Each row is a point. The last column is the point's height on a tilted bowl or saddle (a function of degree 2), plus a little noise. Along how many of its main directions does it bend up, bend down or stay straight?
In the rows, zero is written as 128.

Points, 15 rows:
[[ 94  61   7 234]
 [140 177  93  93]
 [148 188 165  91]
 [153 117 156 143]
 [ 96 122  76 122]
 [ 57 124 144  50]
 [170 163 123 102]
 [143 113  97 155]
 [140 149 186  94]
 [168 111 180 156]
 [ 94  65 168 122]
 [127 103  99 157]
 [ 89 191 176  93]
 [169 131 146 131]
 [147 122 155 133]]
Directions: 1 up, 1 down, 1 straight

Points:
[[166 111 149 102 152]
 [114 133 152 126 124]
 [219  94 152  94 171]
 [156 138 139 144 134]
 [153 161 170  57 219]
 [159 155  89 122 167]
 [101 114 133 213 116]
 [ 56  79  73 117 185]
 [145 152 105 158 142]
 [ 94 104  91  63 192]
 [218 112 119  99 162]
 [143 137 207 129 149]
 [168  77  80 124 118]
 [149  72   7 144 151]
 [193 124  59  91 170]
 [138  69 100  89 143]
 [ 95 203  79 172 161]
 [104 135 214 136 123]
 [144 167 120 165 140]
 [103 111 137 114 135]
 [108 111 120  26 234]
 [148 124 203  92 182]
 [ 77  76 140  74 192]
 [ 91 120 190 157 108]
 [132 159 162 169 116]
 [121 153 127 172 118]]
Directions: 3 up, 1 down, 0 straight

Points:
[[143 121  98  90 121]
 [158 125 142  90 110]
 [138  63 140 103  88]
 [141 144 164 103 106]
 [158 154 111 130 131]
 [124  67 154  70  69]
 [143  95 158  81  89]
 [128  91 131 129 116]
 [184 101 118  95  96]
 [137 101 148 100 107]
 [113 101  97 136 119]
 [ 75 119 115 153 104]
 [ 55 139 144 138  86]
 [152 148 146 172 112]
 [126 155  60  73 104]
 [186  45 118 117  56]
 [126 176 142 126 117]
 [159 186 109 139 122]
 [172  91 111 149 109]
 [105 164 141 124 118]
 [126  80 149 122 102]
 [186 168 161 113  89]
 [ 56 149   7 162   7]]
Directions: 0 up, 4 down, 0 straight

Points (39 x 7):
[[ 90 100 110 105 161 136 132]
 [ 85 109 109 127 128 212 162]
 [134  88 130 151 134 122 132]
 [ 70  79 117 127 100 106 130]
 [135 145 141 156  50 134 137]
 [132 109 138 119 110 130 124]
 [ 66 107 152 145 140 118 145]
 [140  96  84 100 148 152 117]
 [ 59 165 140 166  74  70 122]
 [117 120 110 163 142 143 127]
 [188 127  83 156  90 137 144]
 [ 64 154 100 154 157 145 137]
 [165 105  93  96 155 101 110]
 [123 142 134 132 164 137 136]
 [166 102 150  69 165 129 128]
 [176 122 156 160 123 141 159]
 [179 101 118 174 116 115 147]
 [ 84 113  93 142 136 114 119]
 [122 106 184 134  89 132 145]
 [104 101 131 116 144  81 122]
 [117 173 141 180 116 101 141]
 [ 81 176 151 104  87 138 149]
 [160 144 156 208 101 122 169]
 [128 140  94 160  96  63 122]
 [ 82 160 152  97 167 111 158]
 [123  88 230 124 212 146 249]
 [129 142  75 161 137 117 117]
 [149 132 132 167  78 166 152]
 [158  84 116  68 128 120 116]
 [ 93 110  92  94  70 121 127]
 [111 112 149 128 108  94 117]
 [119 164 125 172 181 142 158]
 [141 149 141 115 166 152 145]
 [117 132 165 122 129 141 143]
 [ 88 128  50 129 249  86 179]
 [ 86 111 136  93 164 150 149]
 [170 157 119 140 166  72 147]
 [ 75 173 110 118 152  83 146]
 [158  62 137 122 188 145 157]]
Directions: 4 up, 0 down, 2 straight
